Every row gives one point. The points of each table are mixes of a few directions, plus a little noise. How many directions does each table use, and how many do they share? Where both have some left over, give the other angles between the two spaces (their principal angles), to ten degrees, smallest first.
In the rows, zero is written as 128.

First, 5 rows:
[[101 145 174]
 [131 126 123]
 [171 101  54]
 [120 133 142]
 [117 135 147]]
Second (6 x 3):
[[155 188 187]
 [145 122 143]
 [136  95 119]
 [ 86 134  89]
 [137 103 124]
 [108 124 106]]
Directions: first 1, second 2, shared 0; angles 50

First (9 x 6):
[[176 150  96 136  99  49]
 [ 81 107 160 120 157 207]
 [123 126 131 127 131 136]
 [137 132 122 129 122 112]
 [108 119 141 124 140 162]
 [142 134 119 131 120 105]
 [178 151  95 137  98  44]
 [101 116 146 123 144 173]
 [106 117 143 124 141 164]]
Second, 9 rows:
[[131 137 101  92 128 129]
 [128 118 161 178 125 120]
 [131 120 156 173 124 116]
 [147 146  85  87 119 103]
 [115 118 150 145 135 147]
 [154 137 122 149 111  82]
 [165 155  72  89 108  73]
 [ 96 115 144 113 148 183]
 [ 85 107 161 126 154 200]]
Directions: first 1, second 2, shared 1

First:
[[117  72 150  93  97 188  89 101 184]
 [149 143 129 150 123 114 134 125 108]
 [190 191 120 201 128  65 159 130  51]
 [ 94 106 127  93 138 149 120 134 159]
 [165 145 132 162 112 112 130 117 101]
 [ 99 139 113 114 157 114 145 151 127]
 [102  90 137  92 120 167 106 120 172]
 [104 116 125 106 137 139 125 134 146]
 [130 109 137 119 113 148 113 115 146]
 [130 169 111 150 155  84 159 152  88]]
Second:
[[122 103 169 162 170  44  72 138 230]
 [129 135 116 118 116 152 144 125  98]
 [131 141 106 109 106 173 158 122  74]
 [130 141 104 109 105 175 161 122  70]
 [126 122 138 135 138 108 115 131 152]
 [130 133 119 121 118 146 140 126 107]
 [125 113 153 149 154  77  94 135 191]
 [129 135 118 118 117 150 143 126 102]]
Directions: first 2, second 1, shared 0; angles 80

First, 9 rows:
[[117  53 125 157 120 142 111 150 183 137 156 134]
 [138 215 131  91 139 110 150 108  64 119  96 118]
 [122 116 127 130 127 129 127 138 134 130 134 124]
 [126  78 126 152 121 139 115 133 168 132 145 140]
 [130  60 128 164 117 145 109 127 184 131 148 149]
 [167 123 137 160 119 137 116  60 154 114 111 184]
 [122 179 127  96 138 115 144 139  82 128 115 103]
 [145 200 132 104 136 115 143  97  79 118  97 131]
 [ 86 127 118  95 135 119 138 201 105 143 148  70]]
Second, 8 rows:
[[134 145 122  91 144 122 157 141 110 131 107 114]
 [ 93 113 133  99 121 141 100 179 138 157 167 114]
 [146 137 130 205 118 118 137  89 142 112 109 107]
 [158 104 120 184 128 117 140  71 133  86 106 164]
 [126 108 127  82 136 140 128 150 139 143 134 143]
 [131 153 144  79 127 149 119 147 149 174 128 119]
 [150 177 129 173 121 106 120  47  76  75 108 175]
 [ 85  87 120 112 128 131 121 201 138 147 164  89]]
Directions: first 2, second 5, shared 2

First (8 x 18):
[[114 122 116 130 139 135 120 150 143 126 135 137 130 123 116 134 150 100]
 [119 112 114 137 133 143 119 149 134 134 142 145 139 111 130 144 122  98]
 [ 79 203 158 105 156  79  48 102  42 155  86  48 236 129 222 127 213 214]
 [126 129 129 131 127 129 119 124 114 136 128 126 145 121 146 134 118 135]
 [135 105 117 138 123 145 136 138 139 130 143 151 119 116 121 138  99 103]
 [149 111 127 133 115 137 155 123 145 121 135 144  96 132 107 124  94 120]
 [124 118 116 128 135 134 141 150 163 112 136 143  98 136  87 123 152  93]
 [176 123 147 123  96 121 186  88 144 110 120 131  61 157  94 101  75 160]]
Second (11 x 18):
[[163 138  82  95 116 133 138 116 142 157 106 139 126 120  96 135 157 168]
 [168 151 171 134 137 116 138 188 126 111 112 123 122 157 138 118  77 174]
 [ 96 104  91  78 169  81 127 156 123 160 121 162 156 101 137 113  99 134]
 [167 128 161 211  99 146 105 142 126 112 131 106 117 122 115 109 156 139]
 [144 115 105  77 116 127 176  67 148 136 141 114 129 137 120 144 152 109]
 [128 147 141 212 125 183  87 112 136 132  97 119 111 147 103 163 178 133]
 [ 67 126  94 146 143 171  97  62 136 151 114 136 126 129 112 179 187  87]
 [161 126 122 133 133  98 119 188 122 141 115 144 137 106 121  92 109 177]
 [ 95 116 136 104 125 104 129 142 108 106 162 132 134 108 158 102  93  98]
 [104 176 180  88  98 155 147 129 108  60 161 110  95 168 172 143  64 101]
 [114  80 125 129 146  95 143 106 132 139 148 122 153 111 137 112 137  90]]
Directions: first 3, second 6, shared 0; angles 40, 70, 80

First (11 x 24):
[[147 175  99 144  82 117 127 117 158 136 156 156 102 158 118  83  80 154
   99  65 122 135 158 194]
 [162 136 174  85 164 190 166 160  77 119 107 163 139 160 171 121 130  79
  144 163 127 191 117 123]
 [136  74 107 143 174 158 134 140 151 123 162 152  89 118 101 161 136 183
  168 141 125 162  76  97]
 [ 99 174 110 117  80  64  93 102 129 135 106  96 163 117 135 106 143 115
   89 108 140  56 180 127]
 [133 132 107 142 117 124 124 123 150 130 149 140 108 133 113 119 113 157
  124 104 124 131 128 146]
 [109 108 147 115 140 129 110 143 116  99 112 119 155 100 141 142 174 124
  130 161 121 118 108  70]
 [117 129 154 144  95 128 110 143 134  87 126 123 148 109 136 111 139 122
  102 122  99 129 121 124]
 [126 146 123 137  99 118 114 130 143 111 137 136 130 127 127 105 124 142
  106 105 115 125 135 137]
 [126  75  86 124 204 123 152 100 127 196 131 105  91 126  93 198 130 147
  195 162 176 112 110 105]
 [135 136 126 174  91 118 141 111 153 146 145 113 105 139 103 116  71 123
  113  86 117 129 144 206]
 [119 124 173  82 159 139 137 139  69 127  76 106 177 121 168 147 171  61
  138 189 142 119 132  79]]
Second:
[[117 113 156 197 183 156 121 145 111 130 118 110 162 114 120 152 130 100
  145 196 118 134  87 157]
 [134 136 114  93 100 114 131 119 137 127 133 137 111 135 132 116 127 142
  119  93 133 125 149 113]
 [139 143 101  62  75 102 135 112 145 126 138 145  96 141 136 105 126 155
  112  62 138 122 168 100]
 [115 111 159 205 190 159 120 147 109 130 116 108 167 113 119 154 130  96
  147 205 117 135  82 162]
 [125 124 135 145 142 135 126 132 124 128 126 124 136 125 126 134 129 121
  132 145 126 130 118 135]
 [147 153  82  13  35  82 140 100 157 124 145 157  71 151 141  89 125 175
  101  13 144 117 197  79]
 [123 121 141 161 155 141 124 136 120 129 123 120 144 122 124 139 129 114
  135 161 123 131 108 142]
 [117 112 157 199 185 157 121 145 110 131 118 110 163 114 120 152 130  99
  145 199 118 135  85 158]
 [137 140 107  77  87 107 133 115 141 126 136 141 102 138 134 111 127 149
  116  77 135 123 159 106]]
Directions: first 5, second 1, shared 0; angles 40

First, 10 rows:
[[125 130 111 130  93 133  79 147 130 107 140 141 124 140 124 150 138 126
  109 144  75 100 125 129  88 162 187 151 136 164  99 153]
 [114 145 159 127 140 129 151  82 138 145 146 120 130 164 173 138 131 130
  146 136 148 145 182  85 187 130  66  95  87  97 152 149]
 [140 113 108 130 130 116 119 168 127 117 112 139 126  97  86 114 119 137
  108 111 132 125  76 164  93 113 162 142 159 147 115  97]
 [136 118 131 130 153 110 151 141 135 134 115 133 131 109 105 106 113 146
  120 103 170 150  96 145 144  94 101 109 131 114 138  88]
 [119 146 146 116 128 167 161  69 104 149 130  92 126 144 180 136 146  82
  181 159 120 124 202  90 153 149  95 136 112 101 150 173]
 [105 142 139 149  87  84  32 152 191  91 190 191 134 207 146 183 130 195
   54 133  78 117 128  91 145 171 154  90  75 169  93 159]
 [145 113 107 117 141 155 164 135  89 138  87  98 123  72 100  96 128  88
  159 126 138 122 108 164  87 109 149 169 175 124 133 108]
 [115 145 159 125 140 135 157  76 132 148 143 114 131 160 177 137 134 120
  156 140 147 143 188  84 188 131  64 100  89  92 156 152]
 [131 124 120 128 125 126 121 141 127 122 124 132 128 121 116 126 127 131
  121 126 123 124 113 139 113 127 145 135 139 137 121 122]
 [149 104 100 125 146 127 147 170 108 126  90 123 125  67  71  92 116 123
  124 105 149 129  64 185  81  93 160 156 180 138 123  79]]
Second:
[[133 137  96 163  93 139 148  91 137 151 114 160 110 151 145  58 162 165
  158 100 157  89 124 137  96 173 151 127  60 114  80 112]
 [102 125 147 120 109 132 119 131 125 114 135 138 128 119 135 114 118 157
  148 124 126 123 139 140 138 124 127 139 140 120  98 148]
 [132 126 135 116 145 123 123 139 125 122 131 115 133 121 120 155 118 110
  113 137 119 143 127 122 138 113 119 126 150 136 151 130]
 [208 144  48 177 162 124 166  93 147 188  96 123 114 170 118 120 179  66
   87 122 154 119  93  98  73 175 147  93  43 141 185  57]
 [ 67 119 174 109  79 138 109 134 119  95 146 151 130 107 147  92 107 200
  179 117 124 113 152 158 153 116 126 156 156 108  53 176]
 [ 95 122 157 113 107 132 115 137 123 106 140 136 131 114 136 118 112 160
  153 125 122 125 142 144 146 115 125 144 152 120  94 156]
 [176 130 110 123 189 113 132 144 130 142 122  89 138 130 102 200 126  47
   66 153 115 164 110  98 127 111 116 106 143 153 219  98]
 [ 75 119 173 105  93 134 108 141 117  95 146 142 133 107 141 111 104 182
  166 124 119 123 150 152 156 109 122 152 166 115  73 171]
 [165 129 112 124 175 117 133 140 130 139 123  97 136 129 109 183 127  65
   80 147 118 156 113 106 126 116 118 111 141 146 197 105]]
Directions: first 3, second 2, shared 0; angles 80, 90

First, 10 rows:
[[149  95 126 158 118  93  57 158 148 170 112  95 119 144 127  85 134 132
  151 198 145 129 161 114 128  99 108 106 148 106 164 113]
 [109  91 132 104 113 140 147 101 118 123 109 146 138 118 144 152 159 170
  109  84 134 128 108 142  91 159 122 145  96 130 120 158]
 [152 238  70 166 134 172 168 157  92 131 185 107  86 147 101 101  95  86
  167  96  93 139 138 170 199 105 157 101  82 108 101 101]
 [142 125 131 102 101 109  74 158 156 128  98 124 134 139 102  41 117 146
  154 160 137 126 130  88 118 108 116 154 206 143 162  96]
 [ 84  76 174 118 138 129 121 131 136 129 103 152 133 120 140 172 157 135
   89 128 142 121 113 127  97 162 118 149 150 143 130 162]
 [107  86 160 139 119 102  50 186 161 164  87 117 116 139 118  86 141 136
  126 196 146 125 140 101 113 123 109 143 210 134 170 123]
 [107 131 130 107 134 114 169 100 134 115 115 129 154  92 156 175 114 154
   88 112 115 137 112 111 112 142 147 143 136 145 117 137]
 [175 170 116 147 141 152 126 129 109 108 179 136 110 164  91  95 114  62
  180 127 130 116 145 147 173 100 121  99  98 115 116 103]
 [133 144 105 123 131 147 185  85 102 112 149 134 135 115 145 171 129 137
  120  76 116 133 118 153 129 140 141 118  59 120  98 142]
 [121 124 137 115 151 123 183  74 121 100 141 142 156 101 156 204 119 123
   94 103 122 128 116 127 119 142 141 123  96 137 102 144]]
Second, 9 rows:
[[153 175 102 102  97 112 122 142 159 163  93 138 164 127 131  95 130  84
  112 135 121 102 113 130 138  83  92 132 142 137 149 130]
 [ 77  75 167 212 156 144 113 113 108 115 120 113 101 126 169 122 134 155
  146 151 100 103 104 102 105 182 147 118 102 126  98 148]
 [162 163  97  68 101 110 134 126 137 146 131 119 152 145 103 155 121 116
   96  98 143 162 147 117 141  72 112 135 146 131 147  90]
 [ 93  99 185 203 167 147  85 136 129 143 109 133  92 116 132 113 148 165
  166 170 151  99  99 129 130 169 135 156 123  93 101 175]
 [ 91  80 189 197 181 156 102 132 114 114 138 136  76 112 122 129 143 182
  175 161 155 119 117 143 128 193 157 148 117  94  97 172]
 [ 89  99 135 176 129 116 123 130  98 129 123 111 124 136 159 133 125 129
  138 122 135  98 119 107 108 146 131 129 124 127 107 133]
 [140 130  88  80 113 117 179 142 104  87 169 144 137 120 122 128 109  98
  138  97 136 129 162 171 122 140 141 105 134 151 141 122]
 [152 166  92  83  89  99 126 127 135 163 112 109 165 152 121 149 121 103
   89  97 138 143 136  97 134  59  99 137 147 134 144  88]
 [195 165  97  32 119 152 168 103 168  93 157 149 141 119  93 128 121 119
   93 120  73 197 155 157 147 110 138  90 118 159 170  94]]
Directions: first 6, second 5, shared 0; angles 50, 60, 60, 90, 90

First (10 x 32):
[[105 133 151 107 114  33 123 140 105 151 122 168 105 127 113 159 172 107
  184 115  90 207 128 118 109 104 165 116 150 146 148 106]
 [123 150 114 117 135 111 117 158 151  92 132  93 129  95 143 131 145 105
  128 122 131 127 104 111 169 136 133  70 140 106 104 114]
 [ 76 117 123 163  63 105  98 147 190 136  99  91  94 106 116 156 135 114
  169  70 101  93 153 137 149 159 134  89 129 103  96 122]
 [126  91 150 125 101  86 106 118 112 171  95 126  95 109 130 121 141 157
  180 133 131 129 120 148 123 117  60 143 109 136 117 148]
 [119 111 121 127 143 147 108 102 141 136  99 113 137 122 116 134 111 110
  122 139  94 123 134  53  74 164 138  91 147  93 129 111]
 [147 113 137 150 124 172 134 139 107 146 155 147 105 106 135  92 105 198
  132 109 162  80 167 224 181 118 129 186  96 146  83 170]
 [178 141 121  95 191 160 142 123  90 101 149 125 158 121 154  92 121 137
   86 182 165 135  89 113 138 114  99 131 123 132 131 136]
 [166 132 136 129 150 171 170 106  82 138 163 180 153 180 129 108 108 158
   88 152 160 133 139 176 114  95 132 218 108 173 166 150]
 [143 136 107 139 140 189 147 106 146 104 131 106 168 168 133 124 102 112
   67 148 150  95 116 110 108 139 105 143 122 126 158 127]
 [100 156 118 128 119 104 135 138 153 107 135 132 139 147 114 164 141  80
  123 108  97 157 132  92 113 135 188  94 155 121 150  95]]
Second (8 x 32):
[[124  94 138 154  85 137 124 109 132 166 106 123 111 145 124 123 117 159
  145 120 145  91 142 176 120 124  63 179  97 146 132 157]
 [134 144 123 125 141 140 145 124 124 115 143 140 147 150 125 133 124 115
  102 134 129 139 127 120 119 124 151 137 133 135 148 120]
 [103 119 133 130 106  92 104 141 146 137 109 113 103  98 123 140 143 121
  166 106 107 130 131 119 138 140 131  92 136 111 105 120]
 [123 150 121 118 143 119 133 139 133 106 140 132 139 129 125 139 135 102
  119 125 112 151 124 101 127 131 173  99 148 120 133 108]
 [129 183 110  95 186 118 143 153 125  70 166 141 160 122 129 144 142  73
   93 136 100 186 113  58 130 132 232  61 175 107 137  82]
 [170  99 137 121 151 165 123 112  91 146 124 121 123 104 148  79 108 186
  123 163 171  94 116 164 146 119  53 166  95 135 102 169]
 [156  77 144 141 113 159 115 105 104 173 105 115 106 111 142  84 108 200
  144 149 173  72 127 190 140 120  17 189  79 144 103 181]
 [ 86 158 118 139  99  95 139 140 168 111 132 138 137 165 105 181 145  68
  129  91  87 162 142  97 106 135 204  99 159 126 162  88]]
Directions: first 6, second 3, shared 3

First, 10 rows:
[[126 115 131 132  98 119 147 136 140 115  99 138 137 127 118 122 117 109
  118 141 165 146 131 103 115 139 120 120 125 128 136 132]
 [131 152 160 161 152 123 111 139 119 101  99 139 123 126 122 122 140 125
  130  98 116 116 150 140 133 148 170 130 117 148 141 167]
 [128 150 162 116 116 127 123 137 131 104  94 139 121 115 153 123 148 118
  150 119 171 138 148 104 109 164 164 121 167 142 150 178]
 [139 140 102  16  25 162 177 107 191 141 167  78 130 135 162  69 176 130
  144 195 212 241  53  38  45 160  52  32 175  33 113  86]
 [129 123 110 143 154 131 121 121 119 145 158 118 128 137 112 132 121 143
  116 122  78 112 117 158 148 102 114 136  98 121 112  99]
 [122  93  95 167 166 118 123 124 106 154 154 133 136 137  94 157  87 136
  101 124  65  83 129 177 174  77 107 169  81 142 109  83]
 [117 112 149 159 145 106 117 144 106 114  83 165 129 113 131 162 101 110
  133 111 145  86 175 139 152 130 169 176 144 184 150 169]
 [131 139 120  85 125 144 123 115 131 147 162 111 119 125 157 127 147 144
  149 137 130 137 112 122 118 126 118 119 161 111 121 120]
 [122 126 142 151 158 117 109 135 105 124 111 149 124 118 134 155 115 126
  136 107 118  87 160 151 153 123 162 167 138 168 139 155]
 [134 129 111 150 140 133 131 122 132 134 153 110 133 145  96 110 128 139
  103 126  79 135 103 148 135 111 103 110  75 102 108  91]]
Second (10 x 32):
[[120 153 104 113 149 157 125 122 111 143 192  85 129 131 130 105 133 182
  117 122  36 130 106 171 154  95 103 104 110  83  97 115]
 [137  66 113 134 112  96 131 110 142 152 124 152 126 144 114 173 100  85
  118 147 177 121 121 103 121 110 106 155 109 154 126  66]
 [131 116 117 148 147 130 134 149 130 141  81 171 146 104 133 140 123 106
  161 146 183  89 141 124 131 146 142 186 183 169 168 158]
 [126 145 126 174 163 138 135 166 120 119  71 163 154  98 118 114 127 125
  150 131 142  87 148 147 145 153 157 174 168 160 170 188]
 [129 140 126 117 114 136 132 119 132 122 156  97 124 140 120 107 136 146
  108 124  93 159 109 129 121 121 109  86  94  91 105 109]
 [169 116 176 203 182  87  78 120 148 122  59 192 109 148 109 171 161  52
  156  92 204  87 145 108 100 177 200 180 109 210 170 120]
 [128 132 116 102 119 138 129 112 131 139 172  98 121 141 131 119 136 147
  118 132  98 149 106 130 125 111 103  99 110  94 103  96]
 [114  98 141  56  84 107 118  97 117 136 168 112 100 134 175 178 109 128
  128 127 150 144 147 104 124 102 124 117 148 132 102 106]
 [ 92 159 128 129  99 148 161 159 102  86 124  96 150 109 119  79 100 176
   93 125  61 152 148 154 158 117 118  87 115  89 116 189]
 [134 150 132 106 109 142 137 126 146 121 135 110 128 131 135  97 153 134
  131 137 139 163 108 108 104 147 118  91 134  97 125 131]]
Directions: first 4, second 6, shared 4

First, 9 rows:
[[106 127 152 132 159 157 125 137 118 152  80 155 115 135 164 107 130 112
   88 151 162 158 110 107  77 120 122 103 144 101  81  78]
 [161 129  92 122  83  88 134 117 146  94 196  90 144 118  76 159 127 151
  188  94  77  85 155 159 204 140 138 160 106 165 196 201]
 [101 126 160 133 167 164 124 137 113 160  70 164 114 137 173 103 130 107
   76 157 172 165 106 101  63 118 119  98 145  96  68  67]
 [108 130 151 134 155 154 124 136 116 148  87 151 117 133 161 106 130 113
   92 148 159 154 112 108  82 120 121 107 142 108  86  83]
 [105 127 152 134 159 156 123 137 116 150  83 154 117 136 161 107 130 113
   87 151 160 154 112 106  76 121 123 106 143 103  81  79]
 [131 128 124 129 124 125 128 127 129 126 134 124 129 128 123 131 128 129
  134 124 124 122 129 131 136 129 129 132 126 132 134 135]
 [124 129 130 128 132 132 129 129 128 132 123 132 126 127 134 126 129 127
  124 132 131 131 126 126 122 127 127 126 130 125 122 121]
 [167 129  86 122  75  83 134 115 147  88 207  81 148 117  67 163 125 155
  196  89  70  78 160 164 217 140 140 167 102 169 208 212]
 [149 130 106 122  99 103 131 122 139 105 172 102 139 122  94 149 127 142
  166 108  96 100 143 147 177 136 136 148 115 150 172 174]]
Second (8 x 32):
[[134 130 119 157  79 137  81  98 106  70  87 126  96 127  86 156 183 135
  122  98 120  95 115  97 124  91 100 122 148 148 153 113]
 [127 116 122 134  83 109 124 134 119 105 107 101 103 102 112 141 166 117
  136 143 126 133 155 113 149 109 123 130 141 156 139 136]
 [117 124 131 112 149 127 150 150 130 144 147 122 139 132 154 120 102 124
  126 137 128 150 131 141 143 136 138 127 121 119 110 137]
 [115 139 139 100 213 151 160 149 142 179 177 156 173 167 180 101  45 137
  115 119 129 148  96 164 120 161 146 124 103  82  93 128]
 [128 133 117 161  83 151  68  94  94  52  84 129  93 141  86 164 184 142
  112  75 113  88  96  93 125  78  92 116 148 142 149 106]
 [110 134 140  91 219 145 174 163 145 188 186 148 177 163 192  96  36 133
  117 130 131 162 106 170 131 165 153 126 100  80  84 135]
 [120 115 124 125  99 111 136 145 121 115 119 101 112 107 130 135 147 117
  133 145 127 145 154 121 156 114 128 129 136 146 128 140]
 [172 134 133 145  98  93 131  92 166 171 115 140 129  84  82 109 160 119
  162 176 149 104 173 125  74 168 142 152 128 154 169 129]]
Directions: first 1, second 3, shared 0; angles 70

First (10 x 32):
[[130 125  89  45  82 130 119 123 150 164 176 241 137 120 117 196 143 139
  107 153 139 112 127 121 119 100 115 105  96  94 122 125]
 [128 129 140 155 143 127 131 130 121 116 113  92 125 131 131 106 123 124
  135 120 124 133 129 131 131 137 132 135 138 139 130 129]
 [129 126  99  65  93 129 122 124 145 155 164 213 134 122 119 180 139 136
  112 147 136 115 128 123 121 107 118 110 104 103 124 126]
 [128 128 130 133 131 128 129 129 126 126 125 121 128 129 129 124 127 127
  129 126 128 128 128 128 129 130 129 129 130 130 128 128]
 [127 130 140 155 143 128 131 130 121 117 112  92 126 130 131 106 123 125
  135 120 124 134 128 130 131 137 132 136 138 139 130 129]
 [126 131 169 217 177 125 137 134 105  91  77   8 119 137 139  56 112 116
  150 102 117 146 129 136 138 157 142 152 162 164 134 131]
 [126 131 169 218 177 126 137 134 104  90  76   7 119 136 140  55 112 117
  150 102 116 145 129 136 138 157 142 153 162 164 134 131]
 [128 128 121 113 120 128 126 127 132 134 137 148 129 126 126 140 131 129
  124 132 130 125 128 126 126 123 126 124 122 122 127 127]
 [127 128 132 135 132 128 129 128 126 124 124 118 128 129 129 122 127 127
  130 125 127 130 128 128 128 130 129 130 131 131 129 128]
 [129 125  90  45  82 131 120 123 149 163 175 239 135 120 117 195 143 139
  107 152 139 112 127 121 119 101 115 105  97  94 123 125]]
Second:
[[151 126 128 130 136 111 142 108 112 100 171 151 146 132 148 151 131 153
  125 141 118 111 115 144 141 110  86 109 128 124 129 122]
 [ 71 131  73   9  44 176  81 173 202 249  81 220  93 105  62 158 139  77
  107 127 168 150 161  74  81 139 221 145  86  91 115 139]
 [147 127 146 166 155 111 143 112 103  87 146 100 141 136 150 120 125 146
  134 129 114 121 117 147 144 124  96 121 141 140 132 124]
 [115 130 135 142 132 138 122 140 134 138  94  93 116 128 119 102 123 111
  134 116 131 140 135 120 123 144 154 144 134 136 128 132]
 [117 129 123 118 118 137 121 136 138 145 114 130 121 125 117 124 129 117
  127 124 133 135 133 119 120 134 146 134 124 126 126 130]
 [147 128 161 199 174 111 147 114  95  74 126  54 136 140 154  92 119 141
  143 120 110 127 117 149 147 135 102 130 155 154 134 124]
 [139 126 129 131 132 119 135 118 121 113 149 137 137 130 139 138 129 140
  127 135 123 120 121 138 135 119 107 119 129 127 128 125]
 [137 127 129 130 132 121 134 121 121 117 143 135 135 130 136 137 129 138
  127 133 124 122 123 134 134 121 112 121 128 127 128 126]]
Directions: first 1, second 2, shared 1

First, 9 rows:
[[109 110 143 114  97 167 111 136 132 136 154 147  92 107 149 117 120  77
   67 160 126 157 120 114 129  52 164 114 120 105 108 108]
 [104 109 142 117 108 135 117 148 120 144 158 113  96 107 140 113 141 125
   82 148 101 165 122 105 138  80 136  99 117  91 125 111]
 [134 135  93 131 191 112 129 173 148 153 183 119 136 156  98 154  93 130
  151 146 148 115 160 152 119 191  91 111 131  95 134 145]
 [156 161 135 124 121  84 130 152 114 126 136  60 139 125 139 152 169 178
  176  91  90 140 165 105 136 127 103 117 133 107 166 161]
 [116 108 140 162  86 152 164  71 129 130  28 199 158 133 134  76 133 116
  143 107 147 111  95 132 132 154 138 164 130 187 115 101]
 [131 133 119 125 169  67 137 121 104 109 116  70 141 135  96 135 156 224
  165 103  98 110 113 134 130 203  83 124 126 146 152 141]
 [146 140 107 122 165 144 115 122 148 107 146 154 137 146 116 160  88  96
  134 141 171  95 133 160 110 144 141 148 133 144 112 141]
 [109 113 159 123  70 142 123 144 115 150 138 117  96  99 159 106 156 111
   87 136  90 181 131  86 143  45 149 102 120  92 131 108]
 [149 140 114 136 146 149 128  85 145  94  91 177 154 147 121 142  97  99
  148 121 178  79 114 162 110 156 149 174 138 184 107 136]]
Second (9 x 32):
[[158 151 128 124 126 135 122  88 131  82  92 139 146 133 135 150 129 120
  153 105 149  92 121 143 115 122 151 166 138 176 122 145]
 [132 104 178 153  37 176 146 112  92 155  87 155 119 118 167 104 181  86
  119 110 109 155 126  80 122  23 162 125 127 130 115 115]
 [154 158 161 117  68 106 123 113 108  94  96  77 129  98 170 137 185 157
  150  81  82 149 141  89 141  63 145 136 133 136 156 145]
 [113 150  99  76 182  93  85 139 163  80 181  88 103 103 123 144  85 152
   82 159 125 132 118 155 145 152 129 123 123 112 138 126]
 [126 128 104  95 208 107  93 143 124  97 196  89 104 134  91 169 105 159
  105 159 132 106 113 157 113 155 117 114 120 119 118 142]
 [123 109 118 163 122 170 153 190 147 219 173 175 133 157 125 119 100  53
  134 158 159 152 180 120 123 124 113  99 132  66 119 124]
 [128 145 111 113 152 109 119 109 146  93 117 125 137 124 122 132 107 145
  130 126 138 110 116 151 134 165 126 148 132 150 133 130]
 [137 116 114 164 152 139 159 130 123 164 113 164 158 168  99 127 118 120
  171 124 159  98 137 145 110 186 101 134 135 142 119 136]
 [ 81  89 139 142 108 116 154 126 113 165  96 138 123 115 118  65 146 161
  106 132  99 157  97 112 150 159 103 106 117 119 132  88]]
Directions: first 5, second 6, shared 5

First (11 x 32):
[[151 113 100 123 115 126 152 119 113 117 119 124 124 136 162 117 116 143
  149 110 129 130 136 113 132 154 138 137 150 165 130 120]
 [ 93 151 169 135 146 131  92 142 151 145 142 134 134 116  77 143 148 104
   96 155 127 126 116 151 120  88 113 115  94  70 125 141]
 [140 104  92 118 114 135 156 127 102  99 105 113 110 156 205 107  87 114
  167 105 136 122 170  95 101 186 163 163 155 183 122 111]
 [177 119 104 131 113 112 155 103 123 141 139 140 143 109 108 131 152 195
  132 110 117 144  87 134 183 116 103  99 154 154 144 130]
 [152  91  70 112 105 138 175 123  88  84  93 108 102 169 245  96  69 115
  187  92 140 119 188  80  92 215 179 179 172 216 120 102]
 [ 83 156 178 136 150 132  83 146 156 147 143 133 134 114  69 145 149  96
   89 162 127 123 117 155 117  81 112 114  86  59 123 143]
 [ 87 156 177 136 149 131  85 144 156 149 144 135 136 113  66 146 152 101
   89 160 127 124 113 156 121  79 110 112  88  60 124 144]
 [156 127 120 132 121 117 139 113 129 141 139 138 141 111 101 134 150 171
  123 122 120 139  95 137 166 111 106 104 140 134 139 131]
 [117 141 148 132 136 126 111 131 141 141 139 134 135 116  91 138 145 128
  109 141 126 130 112 144 136 100 113 114 112  98 129 136]
 [104 114 113 117 127 147 134 145 109  92  99 106 101 166 210 107  76  68
  158 122 144 111 195  96  65 187 176 180 132 158 111 112]
 [147 137 135 135 127 114 127 115 140 152 148 143 146 102  72 142 164 172
  108 130 118 140  81 150 174  88  95  91 127 111 140 139]]
Second:
[[142 148 130 145  76 129 138 140 202 106  98 132 125  97 159 102 167 102
  124 117 156 178 132  83  77 110 169 135 146 149 121 153]
 [168 145 174 158  96 167 127 127 104 108  73 148 146 101 113 115 147 157
  139 139 139  97 163 162 106 121 178 114  83 122 121 152]
 [108  98 166 109 146 136 115 101  86  91 140 122 111 153 125 139  87  82
   95 147 120  99 126 164 173 137 141 147 137  77  91 161]
 [ 98  65 161 113 201 145 128 106  81  60 128 122  98 193  91 170  89 118
   95 138  97 115 112 150 172 155  98 131 105  87  86 121]
 [121 116  76 104 187 102 121 134 107 200 177 125 134 161  93 152  99 170
  142 134  90 112 108 143 153 148  46 114 129 143 171  61]
 [ 82 117 158 122 151 130 131 113  42  85 148 106 120 137 153 145 113 113
  129 110 142  94 134 138 193 128 142 137 125  99  87 162]
 [110 112 121 116 139 116 127 123 156 112 142 122 111 146 135 134 117  94
  107 129 124 156 110 108 129 133 119 142 152 121 118 130]
 [123 140 127 134  93 121 136 133 186 103 117 126 119 111 162 109 151  90
  117 117 150 173 124  88  99 114 159 141 154 139 115 153]
 [146 128 104 115 148 119 116 130 122 184 147 134 140 138  95 135 107 155
  135 146 103 105 123 157 132 139  90 117 125 131 161  91]
 [145 178  97 159  77 121 150 160 185 150 107 131 145  76 164 102 193 158
  166  93 164 174 136  67  73 104 148 117 130 190 153 121]
 [168 164  99 133 102 120 120 142 137 207 131 142 159  95 117 110 139 169
  155 139 125 107 140 147 104 122 119 113 123 156 179 102]]
Directions: first 2, second 5, shared 0; angles 60, 70
